Rows are points. The points of each table are mixes of a few directions, plus a little noise. Count the directions of each table, and those that both share. Where both have some left over, give the other angles between the two spaces (their principal angles), to ten degrees, smallest first.
(in the rows, 128 means zero)

First (4 x 3):
[[182 153 110]
 [ 72 104 146]
 [148 136 121]
 [109 120 133]]
Second (5 x 3):
[[164 143 116]
 [ 81 108 144]
 [ 72 104 147]
 [167 144 115]
 [153 140 120]]
Directions: first 1, second 1, shared 1

First, 6 rows:
[[126 133 149 128 108 194]
 [149 167  71  91 110 112]
 [143 153  99 105 110 136]
 [106 122 154 145 143 128]
 [ 90 115 164 158 166  89]
 [155  81 136 139 134 110]]
Second (8 x 6):
[[154 134  97 123 101  89]
 [120 112 146 141 140 121]
 [135 186  88 105  84 127]
 [154  93 114 126 145  91]
 [139 113 143 138 110 149]
 [103 115 165 151 146 134]
 [125  91 136 133 171 102]
 [ 92 178 138 107 130 210]]
Directions: first 3, second 4, shared 3

First, 8 rows:
[[164 131 157  95 170 120 105  86]
 [ 63 155  95 107 148 170 133 182]
 [130 122 153 177 111 122 113 134]
 [ 87 145 118 130 137 142 114 145]
 [186  54 187  97 107 141 150 137]
 [135 128 103 150  96 102 143 112]
 [122 125 110 120 110 111 130 106]
 [138 164 102 148 144 116 137 122]]
Second, 8 rows:
[[181 133 138 167 129 112 145 124]
 [151 136 120 167 165 122 113 121]
 [ 79  84 126 100 130 139  84 116]
 [ 85  90 109 106 147 121  67  84]
 [149 122 161 140 103 143 163 170]
 [129 140 116 117 123 113 129 106]
 [149 151 151 150 122 155 172 190]
 [101 166 105  80 105 117 148 114]]
Directions: first 5, second 4, shared 3; angles 50

First:
[[101 203 184 201 152  99 111 152 152 249 150]
 [126 133 132 133 130 126 127 130 130 137 130]
 [143  87  97  88 114 144 137 115 115  61 116]
 [127 131 130 130 129 127 127 129 129 132 129]
 [135 109 113 109 122 136 132 122 122  97 122]
 [138 101 108 102 119 139 134 119 119  85 120]
 [121 147 142 146 134 121 124 134 134 158 133]
 [142  89  99  90 115 143 137 115 115  65 117]
 [113 170 159 169 142 112 119 141 142 195 140]
 [131 121 123 121 126 131 130 126 126 117 126]
 [132 118 121 118 125 132 130 125 125 112 125]]
Second:
[[ 92 110 131 144 154 101 169 154 127 100 128]
 [152 166 141 135 112 142  89 112 135 186 134]
 [149 168 142 139 114 139  89 115 136 190 137]
 [121 108 119 120 132 123 145 132 123  96 124]
 [155 150 131 123 109 148  94 109 132 163 131]
 [110  82 107 110 137 119 168 139 117  55 118]
 [129 101 111 109 127 131 143 126 118  84 122]
 [141 162 144 142 120 134  99 122 137 182 136]
 [ 97 134 145 159 152 103 151 152 133 141 132]
 [105  81 109 114 142 115 171 142 117  56 119]
 [163 148 126 115 105 153  89 104 130 157 129]]
Directions: first 1, second 2, shared 1

First (8 x 14):
[[126 127 123 122 132 121 128 118 128 130 128 132 125 130]
 [118 130 139 135 131 131 128 129 120 126 117 131 120 132]
 [143 134 152 165 106 169 130 193 126 121 131 103 152 113]
 [ 65 131 155 119 166  95 126  60  92 122  76 171  65 166]
 [126 119  85  78 148  80 126  55 142 140 142 151 114 138]
 [202 120  73 112  94 140 129 168 177 141 197  90 194  89]
 [122 135 168 169 116 164 130 181 111 117 110 114 132 124]
 [123 128 130 127 131 125 128 122 125 128 124 132 123 131]]
Second (10 x 14):
[[140 128 118 131 144 122 126 129 141 140 139 123 114 113]
 [126 142 155 148  97 170 120 176 117  99 106 119 184 127]
 [107 117 117  98 130  96 135  74 117 130 123 149 107 156]
 [145 171 123 131 148 159  80 157 155  98  99 131 212  81]
 [110 114 136 121 108 120 145 112 108 127 127 133 112 158]
 [156 115 113 147 155 117 140 142 150 167 167 107  71 103]
 [133 119  94 103 169  84 130  74 145 157 148 141  75 123]
 [113  99 178 166  57 162 173 185  82 125 136 102 111 172]
 [141 160  96 104 178 117  85 100 164 119 112 146 167  87]
 [108 114 149 130  93 134 147 131 100 119 121 128 126 162]]
Directions: first 2, second 3, shared 1; angles 60
